Rows are points. Two turns around zero, p and q, are shown by what they do to some points. Write where each new point lands after one turn and then the other. Backwards means that the second turn is done in reverse. Each puzzle has new turns, and all numbers are rounded.

Turn p:
[-4.3  0.0] -> [-3.4  2.7]
[ 5.7 -2.4] -> [ 2.9 -5.4]
[-2.7  1.6] -> [-1.1  2.9]
[1.4 0.9] -> [ 1.7 -0.2]
Turn q:
[ 0.9 -3.6] -> [-2.8 -2.4]
[-3.1  4.7] -> [2.8 4.9]
[ 2.2 -1.1] -> [ 0.0 -2.5]
Where do these land?
p, then q backwards: [-2.3  1.9] -> [-2.9  0.8]
p, then q: [-4.2  2.2] -> [3.0 3.6]
p, then q: [-2.3 -0.2] -> [0.3 2.3]
p, then q: [ 4.3 -3.3] -> [-4.1 -3.5]
p, then q: [ 4.6 -0.6] -> [-1.5 -4.4]

Turn p:
[-1.6  7.8  1.1 -0.7] -> [-7.7 -0.2 -2.0 -1.4]
[-3.9  4.1 -1.1  0.3] -> [-4.2 -2.8 -2.7  0.9]
[ 1.0 -4.8  1.1 -1.7] -> [3.7 0.1 3.8 0.5]
[ 1.8 -3.7  1.0  2.4] -> [3.7 2.6 0.5 1.7]
[ 2.9 -3.4 -2.2 -0.2] -> [ 4.6  0.4  0.3 -1.9]
Turn q:
[ 0.9 -3.4 -2.8 -5.3] -> [ 0.8  1.3  5.4 -4.1]
[3.2 1.5 2.6 3.3] -> [-1.1  3.0 -3.2  3.2]
[-4.8  1.4 -0.1 -0.3] -> [ 0.2 -4.7 -1.2 -1.3]
[-0.2  3.1 -4.7  0.2] -> [ 5.6 -0.9 -0.3  0.1]
[-1.7 -1.5 -2.3  0.9] -> [ 1.0 -2.1  2.2  1.1]
[ 2.7 -1.1  7.3  1.2] -> [-6.5  3.5 -2.9  1.0]
Where do these land?
q, then p: [-1.2  0.6 -3.8  0.2] -> [ 2.0  3.1  1.4 -0.9]
p, then q: [-2.7 -1.5  1.6 -2.0] -> [-3.5 -0.4 -0.2  1.9]
p, then q: [-2.7  2.4  0.5  0.7] -> [ 0.2 -3.2  1.1  1.4]
p, then q: [-2.3  5.8 -2.8 -4.4] -> [-2.2 -4.7  5.1 -3.6]
p, then q: [ 3.1 -1.6  2.1  4.2] -> [ 3.7  1.8 -4.1  1.0]
q, then p backwards: [ 1.9 -0.1 -3.0 -1.2] -> [ 2.4 -2.8  0.7 -0.4]
q, then p: [ 4.0 -5.6  5.5  2.5] -> [-5.8 -2.1 -3.6  5.7]

Turn p:
[-0.9  1.9 -3.9 -0.2  0.4  0.3] -> [ 0.8  1.1 -3.6  1.7  0.2 -1.5]
[ 1.4  0.6 -5.1 -4.6 -2.0  1.8] -> [ 5.1 -0.3 -2.6  1.2 -2.5 -4.0]
[ 4.4 -2.7  0.1 -0.2  2.9 -0.4] -> [ 3.0 -2.8  2.3  1.3  3.1  1.4]
[-1.3 -2.3  1.5 -0.3  2.9  1.1] -> [-1.7 -1.9  1.5 -0.9  2.6 -1.6]
[-0.8  1.7  3.7  8.5 -1.7  2.9] -> [-7.5 -1.8 -0.2  2.4 -2.7  5.3]
[-1.4  4.3  0.9  2.0  1.7 -1.7] -> [-2.1  1.9 -3.3 -1.4  1.5  2.8]
[-5.1 -0.3  1.5  2.2 -3.2 -5.4] -> [-3.7  7.2  2.3 -0.8 -0.8  0.5]
[ 3.7 -3.2  1.2 -7.4 -1.0  1.4] -> [ 6.2 -3.3  3.4 -3.3 -1.4 -3.0]
Turn q:
[ 0.3 -1.3 -4.2  0.5 -1.4 -2.6] -> [-0.1 -2.4  1.9  1.8  1.0 -3.9]
[ 2.0  1.8  7.7 -7.2  1.3 -0.4] -> [-5.7  1.0 -1.5 -7.1 -3.8  4.4]
[ 3.1 -3.1 -6.7  1.3  0.4  1.9] -> [ 0.8 -3.8  4.2  6.0  0.6  0.0]
[ 0.3 -1.8  6.2 -1.6 -0.3 -0.3] -> [-4.2  3.9 -1.9 -1.7 -1.8  1.5]
[-2.8  1.9 -2.4  2.0 -3.2  2.4] -> [ 4.5 -1.2 -2.8  1.9 -0.9 -1.7]
[-4.1 -0.7 -2.3  2.7  4.1 -0.8] -> [ 1.8  0.1 -0.6  0.9  6.5  0.0]
[ 1.2  3.2  1.7  2.3 -0.8 -0.2] -> [ 2.7  2.4  1.0 -1.9 -1.7 -0.3]
Where do these land?
p, then q: [ 1.8  0.4 -1.0  1.6 -6.1 -7.0] -> [ 6.2  1.8  0.1 -2.7 -6.4  1.9]
p, then q: [-1.6  0.8 -1.3  0.1  1.3 -5.9] -> [ 3.5 -1.1  1.6 -4.1  0.6  2.9]
p, then q: [0.5 2.7 5.5 1.2 2.9 2.2] -> [-2.9 -3.2 -4.0  2.7  1.4  2.9]
q, then p: [ 1.8 -2.6 -1.5 -2.3  4.5  3.9] -> [-4.8 -4.9  0.9  1.3 -0.1 -1.9]
q, then p: [ 0.5  3.5  0.1 -1.1 -5.2  2.6] -> [ 3.6  1.5  1.9  2.6 -4.7  0.1]
p, then q backwards: [-1.3  0.7 -1.3  3.2 -0.2  4.2] -> [-0.7 -3.7 -0.8 -3.1 -2.5  1.1]
p, then q: [-1.8 -5.5 -0.6 -2.7  2.8  0.1] -> [-3.6  3.2  1.9 -3.6  3.0 -0.4]

Turn p:
[ 0.8 -2.8 -6.3 -0.8 -2.4  3.1  4.3  3.0] -> [-0.2  2.0 -1.5  0.6 -5.9 -6.2  3.1  1.6]
[ 2.5  1.5  4.3  4.9 -2.0 -3.0  0.7 -4.8] -> [ 0.4  2.1 -0.5 -0.3  8.8 -0.8 -1.3 -1.5]
[ 3.7 -3.5 -7.3  0.1  0.0 -0.3  0.0 -2.0] -> [-5.2 -1.2 -5.0 -0.6 -1.5 -4.7  1.7  1.7]
[-1.7  3.6  6.8  1.8  5.1  4.2 -6.8 -3.2] -> [ 0.0 -2.1  2.1  2.5  5.1 10.7  2.9 -0.2]
[-0.7 -0.8  1.0  1.5 -3.8 -1.3 -1.5  0.2] -> [ 1.6  1.1 -2.2  1.8  0.9 -0.4 -1.9 -2.5]
[-3.4  2.3 -3.3 -2.5 -0.1  0.0 -2.4 -1.0] -> [ 0.6 -1.0 -3.1 -3.3 -3.1  3.0  0.6 -0.7]
[ 1.4  3.3  4.4 -6.5  1.0  0.0  2.8  1.5] -> [ 4.8 -2.1  4.4 -1.9 -0.3  0.9 -2.5  5.3]
[ 0.5  2.0  0.8  1.9  0.1 -1.7  2.8  0.1] -> [ 0.0  2.7  1.8 -1.9  1.8 -1.1 -0.7  0.0]
[-3.0 -1.5 -2.2 -2.3 -1.4  0.9 -4.0  2.7] -> [ 0.6 -1.5 -2.6  1.8 -5.2  2.1 -0.8 -1.7]
[ 2.8  2.5  1.8  0.0  0.3 -3.6  2.4  3.4] -> [-0.1  2.8  3.1 -1.0  0.7 -1.1 -4.7  2.4]
[-2.8 -6.7 -0.2  2.0  3.2  1.7  1.8  0.1] -> [-2.7 -2.8  3.3  2.3 -1.4 -2.7  3.7 -4.3]
Turn q:
[-2.5 -0.9  0.2  3.2  2.8  6.3 -2.4  2.5] -> [-4.5  1.8  3.5  0.5  3.3 -0.7 -4.0  3.7]
[-0.5 -1.9  3.0  1.4 -5.5  0.7 -2.3  1.8] -> [-4.5 -0.9  1.6 -1.6  0.1  0.2 -0.7 -5.2]
[ 0.6 -4.0 -4.6 -3.2  3.1 -4.3  1.8 -1.3] -> [ 3.7  0.8  0.2 -1.2 -1.6 -1.7  7.0  3.2]
[ 3.8  5.5 -1.6  3.5  2.0 -1.5  6.6  3.9] -> [ 4.3 -6.9 -0.5 -0.8 -1.5  5.1 -3.2  4.3]
[ 1.1 -0.3  3.3  0.9  1.3  2.0  1.9 -2.1] -> [-0.7  2.8 -1.4  0.0  0.2  3.9 -1.2  0.5]
[-2.8 -1.2  1.5 -3.7  2.2  2.5  2.5 -1.9] -> [ 2.0  5.8 -0.6 -2.4  0.1 -0.5 -1.1  1.2]
[ 6.2  5.3 -4.1 -4.2 -2.9 -2.1 -1.4  0.4] -> [ 2.8 -6.6 -7.1  0.0  1.6 -2.9  1.4 -1.2]
[-0.4 -0.8 -2.5 -2.7  1.8  2.5 -5.1 -4.2] -> [-1.9  3.6 -2.9  2.9  2.2 -4.8  1.9  1.4]
[ 0.7 -1.5 -0.2  0.7  0.0 -4.5 -3.8  2.5] -> [ 0.2 -2.8  3.1  1.9  1.8 -0.7  3.7 -2.3]
[-5.7 -1.6  3.4  2.8  0.4 -0.2 -2.5  1.3] -> [-1.7  2.8  6.2  1.9  0.1 -0.2 -2.0 -2.4]
[-0.4  1.2  1.4  1.3 -5.2 -1.4  4.8 -2.7] -> [ 0.2 -0.5 -2.1 -1.6 -6.3  2.4 -1.6 -3.1]
Where do these land?
p, then q: [-7.2 -2.4  2.1  0.4  3.2  1.4 -3.3 -0.3] -> [-4.8  5.9 -3.3 -1.3 -3.1  2.4 -0.4  0.4]
q, then p: [ 2.4  0.0  0.0  2.2 -1.1 -2.4 -2.7 -1.4] -> [-0.7  0.9  0.4 -0.1  1.0 -2.4  3.1 -3.0]
p, then q: [ 2.7  0.7 -0.1 -1.2  2.5 -0.6 -4.0 -2.4] -> [-1.6  1.6  3.4 -1.7  1.5 -2.5 -0.3  3.1]
p, then q: [ 2.2 -0.9 -2.8  0.5 -1.9  4.9  0.2  0.0] -> [ 1.2 -4.3  1.4 -1.6 -3.5  1.0 -0.9  1.7]
p, then q: [ 0.4 -1.3  1.8 -1.0  3.2 -2.2 -3.2  4.2] -> [-5.0  2.0  2.5  1.4  1.1 -0.8 -1.7 -2.7]
p, then q: [ 0.6  0.6  2.3  1.3 -1.5  1.5 -4.0  0.9] -> [-3.2 -1.0 -0.1  1.8  0.3  0.6 -2.0  3.2]
q, then p: [-0.2 -2.4  2.4  1.6  0.6 -1.4 12.7 -2.1] -> [ 8.3  1.8 -4.1  4.6 -3.3 -0.3  1.9  7.6]
q, then p: [ 0.1 -0.9  1.3 -3.8 -1.7 -2.5 -1.4 -0.6] -> [-0.5 -1.0 -0.6 -3.6  2.6 -1.9  0.8  1.6]
q, then p: [-1.7 -1.2 -5.0  0.4 -1.6 -2.6 -2.9 -1.1] -> [ 0.7  1.4  0.9 -1.4  1.6 -4.1 -3.1 -3.7]
p, then q: [ 0.8  8.0 -2.0 -0.4 -1.6  3.8  8.7  2.7] -> [ 7.1 -6.3 -3.8 -3.8  3.5  2.3 -4.2 -3.9]

Turn p:
[ 0.9  4.7  3.8  1.2  1.8  4.6 -1.5 -3.5 -0.8] -> [-1.7 -0.6 -0.2  4.6 -1.6  3.9  1.6  2.3 -5.3]
[-3.5 -0.9 -0.7  2.8  0.0  3.3 -2.1  2.3  4.9] -> [ 3.1 -1.0 -1.1 -0.1 -1.8  5.3 -1.0 -4.5  1.3]
[ 0.2 -3.6 -2.6  1.3  3.5 -0.3  2.6  8.3 -2.8] -> [ 3.4  5.6  3.7 -1.2  4.1 -0.5 -5.8 -1.4  2.7]
[ 3.7 -1.5 -3.3  0.8  1.8  3.8 -3.3 -0.7 -0.1] -> [-1.8  1.0  2.1 -1.7 -2.0  0.6 -2.4 -3.5 -4.7]
[ 0.0 -0.1  1.6 -3.4 -2.8  4.1  1.6 -3.9  5.8] -> [ 1.0 -8.4 -1.5 -0.5 -3.1  1.4 -0.7  1.2 -1.6]
[-0.2  3.0  3.0 -4.1  0.1 -5.0  0.6 -1.4 -0.9] -> [-1.8  0.2 -0.4  0.4 -1.4 -2.2  3.0  6.0  2.7]
[-1.6 -3.5 -1.9  2.8  0.6  0.2  2.2 -0.5 -0.7] -> [ 3.2  0.1  0.6  0.7  2.0 -2.2 -0.1 -3.5 -0.3]
[ 2.8  1.9 -0.9  2.2 -2.2 -3.9 -3.0 -3.1  2.9] -> [-2.6  1.0 -5.7 -1.8 -3.3 -1.6  2.2 -1.0 -0.9]
[-1.9 -0.4 -3.4  4.3 -2.9 -0.6 -7.5  0.8 -3.6] -> [-4.8  3.8 -0.1 -1.4  1.8  2.3  3.7 -7.1  0.7]
[-1.9 -2.5 -5.9 -5.2  2.0 -0.7  3.5 -0.2  0.2] -> [ 4.3 -1.5  4.9 -5.6  0.3 -3.2  0.4  0.9  0.5]
[ 0.9  3.3  2.2  0.0 -2.2 -0.4  3.3  2.2 -0.3] -> [ 0.0 -0.2 -2.8  0.5  3.1  1.2 -1.2  4.1  0.7]
[ 0.5 -0.3  8.2 -2.8  0.1 -5.0  3.5 -0.4 -4.7] -> [-2.5  0.0  0.5  6.3  2.0 -4.9  0.3  6.6  4.2]
Turn q:
[-5.6  0.5  6.3  1.2  2.5  1.2  7.0  1.3 -0.7] -> [-3.1 -1.6 -2.6  3.4  2.8 -6.2 -5.4 -4.7  1.9]
[-2.5 -1.3  0.9  2.1 -8.4 -1.8  0.7  1.4 -0.4] -> [-2.6 -2.9 -3.8 -5.5 -4.2 -1.0  0.8 -3.0 -1.0]
[ 2.0  0.4 -3.3  2.6  1.4 -1.7 -0.4 -1.3  1.4] -> [ 3.8  0.5  1.4  0.8 -0.1  1.3  2.9 -1.4 -1.1]
[ 3.0 -1.2  2.6  1.8 -1.6 -0.4  3.1  3.0 -2.2] -> [-3.3 -2.4  2.6 -0.9 -0.2 -3.6  0.8 -1.4 -2.6]
[-6.8 -1.8 -1.5 -2.7  1.8 -1.1 -1.0  0.4 -1.8] -> [-0.2 -2.6 -2.3  0.0  1.7  2.7 -2.1 -0.2  6.4]
[ 3.4 -1.5 -1.7  0.4  1.2  4.0 -3.9  2.3  2.2] -> [ 2.6 -1.1  0.4 -0.1  1.4  0.3  1.5  6.1 -3.3]
[ 1.8  6.7 -3.2 -1.1  2.5 -2.1 -3.7  1.7  1.6] -> [ 6.2  2.9  4.8 -1.8 -1.1  2.3 -3.0  1.4  0.2]
[ 2.4  0.7  2.2  0.8  0.4 -2.9 -1.7  1.5  2.4] -> [ 1.7  2.2  1.8 -3.1  1.0 -2.8  1.2  0.3 -0.3]
[ 2.4 -0.6 -0.5 -4.1  2.4  2.7  1.4  1.5  3.0] -> [-0.7  1.4  0.8  0.6  5.0  1.6 -1.9  2.5 -3.0]
[ -0.1  -1.8  -1.7  -0.9  -2.2   2.2  -1.5 -11.8  -5.5] -> [-4.5  3.6 -3.2  6.6 -6.3  5.3  5.2  0.5  2.8]
Where do these land?
p, then q: [ 4.3  1.1  4.0 -2.1  0.3 -2.9  0.4  2.2 -0.5] -> [ 4.3 -2.5 -0.5 -4.6 -0.5 -0.5 -2.2  0.7  1.4]
p, then q: [-1.8  0.7 -2.9 -5.1  0.5 -1.8 -2.7 -1.4  0.1] -> [-4.7  1.3 -1.7 -2.7  2.3 -0.4 -2.9 -1.6 -0.8]
q, then p: [-3.1  2.8  1.5  3.7  2.7  1.1  2.2 -2.2  2.2] -> [-1.6  3.3 -3.9 -1.3 -1.6 -2.5  1.9 -2.0 -3.1]
p, then q: [-2.3  1.8  3.9  5.0  0.1  1.7  2.7 -0.5 -2.3] -> [ 3.8 -2.8  2.2  5.0 -0.7 -2.2  1.8 -0.9 -1.9]
q, then p: [ 1.2  0.2 -2.2  3.2 -1.2  1.2 -0.1  3.7  2.1] -> [-3.0  0.6  2.5  0.2  1.5 -3.8 -2.2  0.0 -0.1]
q, then p: [-5.4  1.8 -4.2 -5.0 -4.5  1.3 -5.8 -1.2  4.1] -> [-2.5 -2.1  3.4 -8.1 -0.3  5.9 -3.6 -0.6 -3.5]
p, then q backwards: [ 0.5  0.3 -4.2  1.7 -5.0 -1.7 -2.1 -3.8  0.3] -> [-0.3 -4.6  1.5  2.0 -4.9 -2.6  2.3  0.1  2.1]
q, then p: [ 0.2  1.0 -4.9 -5.8 -4.9  4.6 -2.1 -3.3  2.9] -> [-1.6 -0.5  4.5 -3.3  5.0  7.2 -1.0 -1.1 -3.8]
p, then q: [ 0.6 -5.8  6.5  1.6  3.4 -1.3  2.6  1.9 -1.3] -> [ 6.6  1.4 -0.1 -2.6 -2.4 -5.1  4.6 -0.5  0.2]
p, then q backwards: [ 4.2  0.0 -2.6  2.8  1.1  1.8 -3.6 -1.6  1.0] -> [ 1.6  2.7  0.4  0.1 -5.1  0.4  3.7 -1.3  1.4]
p, then q: [ 1.8 -2.4  1.5  0.2  3.7 -3.4  6.0  2.5 -2.2] -> [ 4.9  2.0  5.4 -3.8  0.0 -3.2  1.1  0.3  0.8]
p, then q: [-0.2 -1.5  3.6 -0.2  4.1 -0.6  2.5  3.7 -6.6] -> [ 5.2  1.5  2.2 -0.3 -0.3 -7.6 -1.6  0.3  1.2]
